Each row of a before or after table is a point. One or more steps were done to the points. Then noise was added and the rows were shuffled. The steps act on columns, c1 being the first. Write out the steps. A step turns or swaps two columns, mirrors them in a line or flattens them onto one, adds a multiple of one to another, or multiplies or shifts one. Angles are multiples of 10 degrees, from the lower column toward the higher: turns from -170 to 170, lines from 10 to 170 but not 90. Use the fewest steps. Two steps may share a column if one is a turn and the other turns, adds or multiplies; they go together, in the order done. Otherwise the lowest column goes first.

Before (14 x 2):
[[ 13  33]
 [ 30 -24]
 [ 42  21]
 [-25 -11]
 [-46 -17]
 [ 23  17]
 [ 30  47]
 [-16  15]
 [-29   5]
 [  1 -56]
 [ 21  35]
 [-28 -19]
 [-24 -50]
 [ 17   5]]
After:
[[-40  38]
 [  6 -48]
 [ 20  14]
 [ -8  31]
 [ -3  26]
 [-54  18]
 [ 24 -31]
 [  7 -29]
 [-36 -19]
 [  1  47]
 [ 11  26]
 [ -2 -21]
 [ 23 -19]
 [ 34 -43]]
Steps: turn c1 and c2 by -110 degrees

Before:
[[ -5  13   1]
 [ 34 -52 -42]
 [ 16  -1 -47]
 [ 31 -19 -37]
 [-21   7 -70]
 [ 14 -61  -6]
 [ 40   6 -47]
 [ 26 -49 -13]
 [ 42 -27 -48]
 [-16 -17 -13]
 [ 16  13 -13]
 [ 18 -66 -42]
 [-21  -9   0]
 [-10   7  10]]
After:
[[ -5   4   2]
 [-34   3 -65]
 [ 11 -25 -44]
 [ 13   3 -16]
 [ 23  -7 -42]
 [ 24 -19 -19]
 [ 26 -22 -48]
 [ 33   3 -54]
 [ -9   2  12]
 [  8  -1 -49]
 [ 12 -25  -7]
 [-19  -6 -10]
 [ 34 -11 -55]
 [-20  -3   4]]
Steps: turn c1 and c3 by -10 degrees; multiply c2 by 0.4

Before:
[[-36  18  14 -29]
 [  3 -59 -20 -51]
 [  3  22 -22 -12]
 [-10  27 -17 -46]
 [ 11  -7  -7  40]
 [ -4   4 -31   3]
 [ 13  -5   7 -26]
 [ 19 -10   8 -32]
 [-12  26 -32   4]
 [-40 -44  21  18]
 [-61 -38  16  15]
 [ 22 -19  -6 -26]
 [-21  38 -14 -10]
 [ -7   0 -44  -4]]
After (14 x 4):
[[-35  20  33  29]
 [ 12  -4 -17 -42]
 [ -6   0 -90   2]
 [ 13   0  12  25]
 [ 21 -22 -10  24]
 [  1  21 -44  12]
 [-62 -38  34 -14]
 [ -8  26 -36  41]
 [ -2   6 -64   1]
 [  2 -58 -44  53]
 [-42 -44  38 -17]
 [ 21 -11  18  31]
 [-15  24 -61  -4]
 [-19  36 -29  11]]
Steps: multiply c3 by 2; multiply c4 by -1

Before:
[[-45  33 -49  -1  36 -52]
 [ 15  15   8 -23  25   9]
 [-30 -10  -3  47 -27  -8]
 [ 26 -36   4   6  -7  -7]
 [  4 -38  46   8   2  -3]
 [-28   6 -14  18 -37 -38]
 [-35   7 -19  37 -15 -20]
 [ 14 -23  -3  23   1  -5]
 [-28  -9 -17 -22  11  -1]
 [ 15 -37  22 -29  29  31]]
After:
[[-60   2 -20 -19   7  14]
 [ 49 -44  -8   2  -8  -9]
 [ 36  31  15  -8  28  22]
 [-54 -17 -11  -6 -39 -43]
 [ 28 -21 -10  16   1 -19]
 [-89  74 -35 -30  34 -43]
 [-63 -30  -7  31 -26 -39]
 [-70   4 -22  18 -16 -40]
 [ 10 -50  28   1   1  -4]
 [ 28 -27  10  -2  28  44]]
Steps: multiply c1 by 2; turn c2 and c3 by 20 degrees; add 0.7 times c5 to c2; turn c4 and c6 by -40 degrees

Before, 12 rows:
[[ 13 -10  -8  -6  10 -19  22  33]
 [ -3  -8  -5  20 -22 -17  16  10]
 [ -1 -22   5  23   7   2  14  24]
 [ -6   1  15 -35 -18  17 -12  -9]
 [  4  17   3 -10   3  16  -7 -23]
 [ -6  -7 -14  -6   2   9  -4  -1]
 [-10  -3 -22   5   2  -3  40  25]
 [  6  -8 -13   2  -4 -20   7   6]
 [ 22  35  27 -34  -4  28 -11 -25]
 [  4  29  -6  -6  -1   6  -8  33]
 [ 11  33  27 -35 -18  34  -8 -20]
 [ 38  16 -16 -18 -14  32   1  18]]
After (12 x 8):
[[  3  14   3  23  -2   0   3  64]
 [  3 -53  11 -34   0  11  -9 -32]
 [  5  23  -8  -4   2   2 -19  71]
 [  0 -16  -9  -8   1 -15   9  95]
 [ 11   3   5 -12  -2   5   1 -60]
 [ -1 -14 -13  -5   1   5  -6 -10]
 [-11  23  -5  18   1 -10  12  38]
 [ 27 -20  25 -32  -2  18   2 -56]
 [ 33 -13  32 -33   2   7  -5 -70]
 [-12   6 -17   7   0   4  29  92]
 [ -5  -7 -15   2  -2 -16   2  18]
 [ 48  -7 -19 -16   0   5  -2  44]]
Steps: turn c1 and c6 by -30 degrees; multiply c6 by 0.7; add 1.5 times c4 to c2; multiply c5 by 0; turn c7 and c8 by 20 degrees; multiply c8 by 2.5

Before (14 x 9):
[[  1  10  -5   4 -10   8  20  17   7]
 [  6   5   5   9 -11  29 -10 -26 -11]
 [ -3   9 -28  10 -26   3 -53   9 -20]
 [ 40 -17 -19  14  -5  11  10  -2 -14]
 [  2  -1   4  15 -32  -6  -6  14   9]
 [  7  -2  -3  12 -16   6  10   3   0]
 [ -1   6   0  14  -2   0   7  -4 -11]
 [ -2 -19   1   4 -28  37 -10   7  46]
 [ 33   7   6   0  -5   7  10  16 -24]
 [  4   7 -10  14 -12  -2 -47  16  -8]
 [  4   8   0   3 -18   3  19  -6 -24]
 [ 17   5  -6   6 -12  15  -2 -62   3]
 [  1  -2  -7  -9 -10  -7 -11  11 -14]
 [  1 -43  -9   5  -4   9  18   7  -5]]
After, 14 rows:
[[ 14 -14   4   3 -27  35  -9  47  10]
 [ 21  47   6  -5 -11  16  -1   3 -62]
 [  2  14  13 -10 -13   1 -47  -9  17]
 [ -7   2  13  -1  -1   0   7 -13  -2]
 [ 38 -21   4 -10  -2  11  19  -5   9]
 [ -1  15   4  -2 -20   0  19 -23  -7]
 [ 45  90   1   6  -3   6  10 -25  15]
 [-15  -3   7 -30 -25   4 -53 -21   7]
 [ 74  95  13 -19  -6  13  10 -16  -4]
 [  4   6  13   3 -32  -5  -5   9  14]
 [  6  17   7   4 -13  29  -9 -10 -26]
 [ 10  15  12  -3 -18   6  11  -1   1]
 [ -7   6   2  -4 -10   9  24   6  17]
 [  1   2  -6  -5 -10  -8 -12 -14   9]]
Steps: multiply c1 by 3; turn c1 and c2 by 60 degrees; swap c3 and c4; swap c8 and c9

Before (8 x 12):
[[-44 -16  -6 -10  11 -15   6  28   2  15 -29  33]
 [ 10   0   1  -3   7   5  20 -10 -12   9 -30  11]
 [  1 -22  33 -19   3 -26  22  -2 -15  22 -26 -12]
 [ -4  -8  -4 -35   6  -7  -1 -13 -14  22 -22 -24]
 [ 11  32   7  11  28  15  48  -9  20 -26  25 -23]
 [ 15 -30   4  -8  15 -18  -2 -27  -1  -6 -30 -26]
 [ 23  13 -31  27 -32 -15  -3 -15  34 -12  22  -1]
 [ 14  18 -31  21  -8 -21  33 -33  11 -32  39   4]]
After, 8 rows:
[[ -1  -6  -3 -17  83 -17  43  24  14 -28  39  16]
 [  2   2  -2 -37  17  19  -2  14  -9  25 -32 -12]
 [  8   4   0  12  23  -3  17  16  -8   8 -48 -13]
 [ 20  -1 -26  12 -25  12  17  37   5 -30  61  22]
 [-16  -1  19 -18   9  26  16  13  -9  21 -44  -1]
 [  0  -1  -5 -26  41  20 -14  30   5 -10 -42  14]
 [-18   0  19  31  31  14  12 -27   7  16 -39 -20]
 [ 23  -7 -30  19 -97   6  -9   9  35 -12  40  30]]
Steps: flatten c1 and c3 onto the line at 130 degrees; flatten c2 and c9 onto the line at 100 degrees; turn c4 and c6 by -160 degrees; turn c4 and c12 by -120 degrees; multiply c5 by 3; mirror c7 and c8 in the line at 10 degrees; multiply c11 by 1.6
